Every row gives one point. The points of each table are mixes of a few directions, plus a little noise. Count the directions of each table, and those that both share. Where both have some left over, give the other angles between the two spaces (their principal angles), to ten degrees, smallest first.
In the rows, zero is written as 128.

First (5 x 2):
[[123 101]
 [127 121]
 [130 136]
 [143 204]
 [118  77]]
Second, 7 rows:
[[138 183]
 [119  78]
 [126 119]
 [122  92]
 [142 199]
 [128 129]
 [123  98]]
Directions: first 1, second 1, shared 1

First, 7 rows:
[[136 108 100 152 163 160]
 [195  84  54 147 108 192]
 [ 95 165 137 126 119 128]
 [ 71 123 175  99 140 103]
 [137 117 134 123 126 118]
 [112 165 176 124 136  67]
 [149 133 119 126 103 126]]
Second (8 x 6):
[[163 185 131  31 165 167]
 [110 122 140 108 129 130]
 [ 73  81 148 151 107 108]
 [175 157 104 142 135 133]
 [121 131 135 103 133 134]
 [ 97 104 140 135 119 119]
 [184 142  87 213 117 112]
 [102 105 137 141 119 120]]
Directions: first 4, second 2, shared 1; angles 80

First, 10 rows:
[[ 82 170 124 103 129  85 143 118 170]
 [161 123  94 171 114 173 143 143  83]
 [196 120 128 168 117 160 105 168  76]
 [118 142 189  79 144  59  83 134 175]
 [127 103  96 142 133 139 149 103 113]
 [120 128 182 115 113 204 115 168 129]
 [143 139 115 160 105 196 143 160  96]
 [126 127 150 111 135 106 112 129 143]
 [ 98 116  99 112 147  65 146  74 153]
 [110 110 106 120 144  91 141  87 140]]
Second:
[[129 195 128 202 103  67 211 151 142]
 [137  94 142  89 144 123  82 124 129]
 [153 151 158 117 157 127  58  88 131]
 [100  39  98  68 121 180 123 150 114]
 [135 156 137 154 123  94 149 133 136]
 [127 151 123 144 129 149 129 114 124]
 [108 116 103 142 104 131 188 158 125]
 [134 121 135 108 144 151  84 106 123]]
Directions: first 4, second 3, shared 1; angles 40, 80

First, 10 rows:
[[134 122 114 140 141 115 127 132 143 141 126 113]
 [142 112  93 158 159  94 125 138 165 159 125  89]
 [150 103  75 173 175  76 123 144 184 175 122  69]
 [114 144 163  98  98 162 131 119  92  97 132 166]
 [137 117 105 147 148 105 126 135 152 148 125 103]
 [142 111  94 158 159  94 124 138 165 159 124  90]
 [109 150 175  88  86 174 132 114  79  86 134 180]
 [141 114  98 153 154  99 125 137 159 155 124  95]
 [106 155 184  80  79 183 133 111  69  78 134 191]
 [108 153 180  83  82 178 133 113  73  81 134 185]]
Second:
[[ 89 240 137 123 161 130 102 125 123 135  91 149]
 [127 129 131 126 125 130 128 127 125 126 128 131]
 [120 146 138 119 123 136 126 124 118 120 124 141]
 [ 98 212 139 120 146 134 110 124 118 129 103 150]
 [116 142 159 101 100 158 131 119  95 100 131 162]
 [151  55 134 122  95 139 148 126 119 111 155 125]
 [167  53  71 177 161  75 134 145 186 172 138  60]
 [122 111 169  93  79 170 141 116  83  86 145 168]
 [129 104 154 104  91 155 139 121  99  98 143 153]
 [167  56  68 178 166  72 133 145 189 174 136  56]
 [123 158 108 146 161 105 116 134 152 152 112 110]]
Directions: first 1, second 2, shared 1

First:
[[139 146  48 113 174 136 159 121 157  66 120 103 116 182  76  91 163 127
   88 132]
 [103 130 103 116 121 141 148 139 127 104 137 111 122 147 108 160 139 116
  132 127]
 [106 127 181 131  83 152 129 120  95 167 160 128 136 109 144 202 107 108
  157 124]
 [123 115 172 129 103 116 110 143 111 174 132 142 125  83 165 120 129 145
  144 108]
 [107 131  51 102 151 132 161 155 147  67 124  96 106 167  90 116 170 129
  107 120]
 [164 134 108 151 166 115 110 104 152 101  97 144 145 153 117  97 100 125
  115 164]
 [100 123  68 107 139 125 151 165 144  78 120 106 112 154 103 125 160 130
  120 121]
 [123  97 193 137  94  91  86 165 112 189 114 160 128  53 196 101 120 162
  157 106]
 [156 118 177 165 126 110  85 103 127 153 105 165 156 112 157 136  66 121
  149 164]
 [158 157 177 131 120 165 139  67 104 181 170 124 131 120 126 134 129 121
  113 113]]
Second (10 x 20):
[[ 81 114 125 133  92 121  91 145 139 124 176 114 110  75 134 154 133  92
  117 143]
 [103 124 116 126 107 125 104 136 138 126 158 115 118 105 129 140 140 113
  115 139]
 [154  86 131 182 249  81 124 106 158  18  65 174 110 167 149 121  74 102
   73 159]
 [114 139 115 110  89 137 116 136 125 154 158 107 128 116 122 133 154 134
  132 125]
 [121  99 171 165 157 111 116 121 128  98 117 160 121 101 148 149  82  92
  128 139]
 [ 97 116 121 138 140 135 161 163 139  82 123 130 115  98  91 110 120  86
  156 113]
 [116 129 145 129 110 144 152 147 120 135 130 129 129 101 109 122 120 112
  169 111]
 [131 129 119 124 125 120 105 117 132 135 137 123 128 138 143 137 137 139
  104 141]
 [180 163 128  96 115 151 157 106 103 189 102 122 158 184 126 109 150 194
  147 106]
 [185 179 114  77  93 156 151 105  99 215 115 107 164 196 126 109 172 216
  143 106]]
Directions: first 4, second 4, shared 1; angles 40, 60, 90

First:
[[146 142 125 119 120 105 136 107 140 150 114 127 146 169 146  98 141  62
  143 163 123 163 136 140 162 154  70  91  92 168 153  81]
 [141 102  93 107 111 118 133 120  87 140  83 146 138 200  92  70 201  60
  119 158  94 187 167 130 195 144 114 129 136 137 145 115]
 [112 127 141 139 136 156 122 150 135 108 153 121 116  75 131 175  97 188
  118 100 146  85 105 118  79 105 169 147 154  93 104 175]
 [112 133 144 137 133 163 127 153 143 110 157 117 119  69 145 186  89 177
  118 109 153  81  96 119  70 107 159 134 151  93 105 181]
 [132 152 145 129 122 141 135 131 161 134 145 114 139 108 170 160  96 105
  136 148 150 116 101 132  98 135  92  89 112 137 130 132]
 [135 102  97 109 112 130 131 128  89 132  92 144 133 180  93  88 191  79
  115 150 100 171 159 127 179 136 128 134 146 123 137 135]
 [143 141 129 128 132  85 128  97 138 149 117 130 136 164 136  85 132  98
  149 139 119 155 145 141 164 148  87 113  86 174 152  58]
 [123 126 132 134 136 125 124 129 127 123 135 127 121 116 124 133 119 156
  128 112 129 117 127 126 120 122 145 142 130 122 123 130]
 [136 147 140 133 133 105 128 111 149 140 134 123 133 133 148 119 109 117
  145 133 133 131 125 137 131 139  97 111  96 158 141  86]
 [100 106 134 145 145 154 115 155 110  96 151 130 100  67  98 167 107 239
  109  68 134  74 117 111  82  89 219 190 177  72  92 187]]
Second, 9 rows:
[[130 130 135 133 123 146 133 127 122 141 132 131 133 125 141 135 127 112
  124 141 142 135 134 130 122 132 120 112 122 133 125 146]
 [129 128 131 133 117 145 135 126 124 144 136 132 142 127 151 135 127  96
  117 154 145 135 135 128 123 132 110 100 126 135 123 147]
 [127 181 181  95 173 231 136 164 158 115  63  65 115 182 152  87 164 125
  175 110 144 160 111 147 116 122 165 163 126 193 121 129]
 [128 128 106 112 114 102 126 134 154 111 131 120 146 134 139 133 124  97
  121 148 113 112 102 122 129 127 101 108 144 117 133 107]
 [139 126 127 139 105 125 136 125 123 142 158 150 123  84 127 189 100 119
  121 143 142 124 119 126 108 144  96  91 109  91 141 166]
 [135 124 121 131 124  96 124 127 128 117 145 143 103  90  91 170 104 170
  137 102 114 113 111 125 119 136 128 138 115  83 147 132]
 [133 126 117 127 108 113 131 128 136 129 146 137 135 108 133 162 111 107
  120 147 129 118 112 124 119 136  98  98 126 104 137 139]
 [127 147 138 112 128 169 136 142 148 129 110 103 149 156 168 114 142  77
  130 158 142 139 118 132 122 127 112 105 136 159 120 132]
 [104  62  95 170 161  24  95  80  59 124 132 171 106 146  49  26 154 249
  106  50  81 115 209 118 194  95 224 238 149 135 104  53]]
Directions: first 3, second 4, shared 1; angles 50, 80

First (8 x 32):
[[152 112 131 143 101 104 159 134 114 127  99  90  58  94  92 109  91 128
  109 151 144  92  72 127 123 123 149 204 135 137 169 173]
 [135 140 134 160  85 138 148 189 153 139  91  79  82 120 121 128 105 156
   91 144  99 108  95 133  96 117  88 185  96 151 145 146]
 [ 73 149  93 108 156 160  83 159 165  93 127 147 241 181 199 132 201 146
  165 117  78 183 169 131 113  76  67  23  95 131  66  67]
 [145 115 139 117 144 115 130  80  99 137 156 154 116 115 106 125 115 106
  135 120 162 121 135 122 152 158 173 129 160 113 138 138]
 [144 108 123 128 122 102 144 106 104 117 117 116  88 104 103 108 110 119
  129 144 153 108  93 127 137 124 165 166 150 130 156 160]
 [147 125 145 137 115 121 147 123 119 150 131 120  90 112 106 133 100 125
  109 129 141 111 120 128 132 153 141 163 136 127 148 146]
 [109 154 137 127 135 161 108 148 157 149 151 149 177 158 158 158 150 140
  127 106 101 156 184 131 118 144  86  79 106 122  93  86]
 [120 124 118 103 164 125 105  83 110 116 158 168 173 140 139 128 152 109
  159 114 148 147 156 124 152 130 152  76 154 111 110 109]]
Second (9 x 32):
[[142 139  91 126 151 126 147 101 114  82 122 149 112 135 149 129 131 106
  142  99 132 153  94 134 145 131 152 123 157 129 132 143]
 [108 141 152 129  92 139  90 171 152 150 119  92 148 128 116 117 134 178
  123 138 134 132 198 123 109  89  43 112 114  98 132 104]
 [114  85 159 123  74  92  97 157 123 150  91  49 116  85  69  72 117 171
  125 206 161  76 137 115 104  54  96 174 118 115 169 146]
 [139 174  77 127 160 151 142 108 128  65 130 169 125 160 177 147 143 115
  147  55 124 192 128 139 149 137 113  86 166 112 118 124]
 [137 128 115 129 147 128 145 109 120 117 135 149 121 133 139 137 128 105
  131 115 123 132 100 131 138 150 163 129 134 140 123 135]
 [143 152  82 126 159 135 150  99 116  72 126 162 115 145 161 136 135 105
  145  80 128 168  99 136 149 136 146 110 162 125 126 138]
 [ 98 116 216 139  92 149  91 185 169 249 163 109 179 128  99 155 124 163
   89 174  98  83 212 117  93 161  84 122  52 135  98  78]
 [134  92 132 125 124 100 139 114 108 130 117 110 108 102 102 107 116 114
  127 167 141  91  82 124 128 120 174 166 128 145 146 154]
 [137 124 127 130 154 132 150 107 122 137 148 162 129 136 141 152 125  95
  122 118 111 125  99 130 137 175 181 128 121 152 111 129]]
Directions: first 3, second 3, shared 1; angles 60, 60

First:
[[143 114  66 105 188 163  95 155 131 138 163 110 168  95   7 132 163  91
  174 170 118 122  77 135  52 149  95 111 114 138  96 145]
 [138 142 167 147 121 102 159  86 113 134 101 167  87 171 209 127 143 152
   67 125 148 103 124 119 158 138 112 144 148 110 125  92]
 [ 99 130 136 108  81  79 130 133 172 132 110 106 133 129 126 117  84  98
  102 132 139 154 154 128 164 114 139 157 122 152 127 152]
 [145 134 121 148 128 100 134 142 136 117 111 122  82 127 134 121  88 135
  117 111 127 120 146 146 141 112 141 151 132 111 124 100]
 [ 80 127 158 104  67 102 132 117 159 135 117 117 163 134 156 123 111 108
  108 131 140 161 155 115 171 122 141 134 125 163 147 172]
 [173 153  97 106 181 123 140 132 113 151 152 107 100 142 103 135 126 145
   99 109 101 111 102 110  81 122 120 188 113  92  61  89]
 [141 126 133 153 144 149 130 124 105 119 126 149 114 129 147 131 146 146
  141 125 128 111 122 134 123 136 125 105 138 115 141 111]
 [102 102 147 155 112 206 105 139  93 100 147 146 181  92 142 138 165 149
  217 123 117 141 145 136 134 134 152  33 133 147 205 165]]
Second (9 x 32):
[[117  76 130 114  74 131 109  93 146 120 125  67  95  86  65 161 109  65
  131 183 151  54  76 132  97 234  87 136  91 208 106 144]
 [109 127 173 151 138 145 132 108 115 125 133 150 141 126 136 127 153 170
  121 113 126 152 134 165 130  89 163 107 165 117 148 135]
 [108 148 155 136 160 135 130 154 127 132 133 162 160 147 161 110 140 170
  130 102 117 188 171 138 146  45 175 117 151  96 149 137]
 [130 148 140 148 135 119 142 118 121 128 123 156 145 135 142 113 140 160
  117 104 123 165 140 156 148  85 150 119 170  96 150 125]
 [123 154 122 139 119  95 140 132 143 128 114 150 152 137 132 101 118 133
  113 109 127 179 152 150 165  80 145 127 163 102 149 137]
 [103 126  98  73 165 139  98 221 153 142 141 107 137 152 153 132 103  95
  171 144 119 131 177  44 113 106 132 152  40 146  98 136]
 [127 107  99  99 101 119 111 138 150 127 125  87 108 114  98 141 100  71
  140 162 138  84 110  97 112 190  91 147  79 173 103 135]
 [162 122 125 149 115 135 140  76  99 123 126 123 100 115 116 141 143 134
  112 130 131  82  82 147 114 185  97 123 146 127 124 106]
 [168 149 113 147 144 133 147 106  95 127 128 148 114 137 146 127 145 154
  118 108 117 114 111 127 126 140 111 127 146  91 127  97]]
Directions: first 5, second 4, shared 1; angles 50, 60, 60

First, 9 rows:
[[202 186 112 114 131 174 148  58  96  83 119  28 158 145 118 191 213 105
   74 163 114 122 105  96 142 179 128 202  99 136  40 139]
 [ 93  98 136 138 127 108 117 166 145 150 131 175 109 118 132  99  86 136
  154 108 135 132 140 144 121 102 127  89 147 122 170 124]
 [ 87  70 144 154 130 118 102 196 159 157 117 176  70 111 135 102  77 110
  153  81 142 144 144 157 118  88 120  66 179 106 173 131]
 [130 143 125 117 126 121 137 111 121 125 137 130 151 134 126 125 133 144
  129 144 125 120 125 121 129 136 133 141 109 138 129 124]
 [113 165 119  97 121  87 153  88 110 133 163 165 199 142 128  99 117 193
  149 174 119 102 125 112 131 142 145 151  67 161 154 109]
 [182 160 119 124 132 170 136  86 109  94 114  49 134 137 120 179 191  98
   86 142 122 130 113 110 137 160 125 176 121 128  60 138]
 [129 164 119 102 124 106 149  89 111 124 152 139 184 141 125 118 135 172
  134 166 119 109 124 111 132 146 141 157  80 153 133 116]
 [ 79  52 148 163 131 121  94 215 166 161 109 183  49 104 137  99  67  98
  156  66 146 151 148 165 115  77 116  49 199  97 180 134]
 [136 112 132 142 131 148 117 145 135 125 112 109  96 123 128 142 135  98
  118 108 132 140 129 135 127 124 120 119 156 114 114 136]]
Second, 8 rows:
[[ 74 128 121 124 148 103 111 109 133 107 120 129 116 166 145 141 123  94
  167 152 153 141 137 157 140 179 127 122 115 152 167 177]
 [118 180 123  93 135 122 163  72  99 101 122 102 149 147 137 160 164 110
   99 197 134 113 153  99 153 200 128 169 103 136 107 149]
 [120 144  67 154 124 106 129  87 140 127 114 147 218 119  96  85 124 167
  227 178 137 128 131 135 127 132 174 137  99 191 179 161]
 [148  87 125 166 113 148 127 193 148 169 109 164 109  63 109  89 100 145
  124  89 121 131 142 122 114  50 133  82 193  91 129  93]
 [197 126 101 166 147 171 116 140 131 122 121  50 100 113 131 139 185  97
   88  91 117 131 112 125 113 114 105 124 191  71  50  96]
 [136 123 151 114 121 121 146 157 119 153 154 158 122 111 137 107 110 164
   85 107 109 109 129 107 121  92 119 116 135  90 114  72]
 [ 92 144 140  96 136  78 135 116 117 136 173 170 150 160 152 104 106 170
  137 142 125 107 125 127 128 143 120 128  86 133 158 101]
 [135  92 194 118 103 176  92 154 136 105 103 107  61 145 122 199 113  77
   99  69 127 164  93 148 128 109 123 150  97 156 116 175]]
Directions: first 2, second 6, shared 2
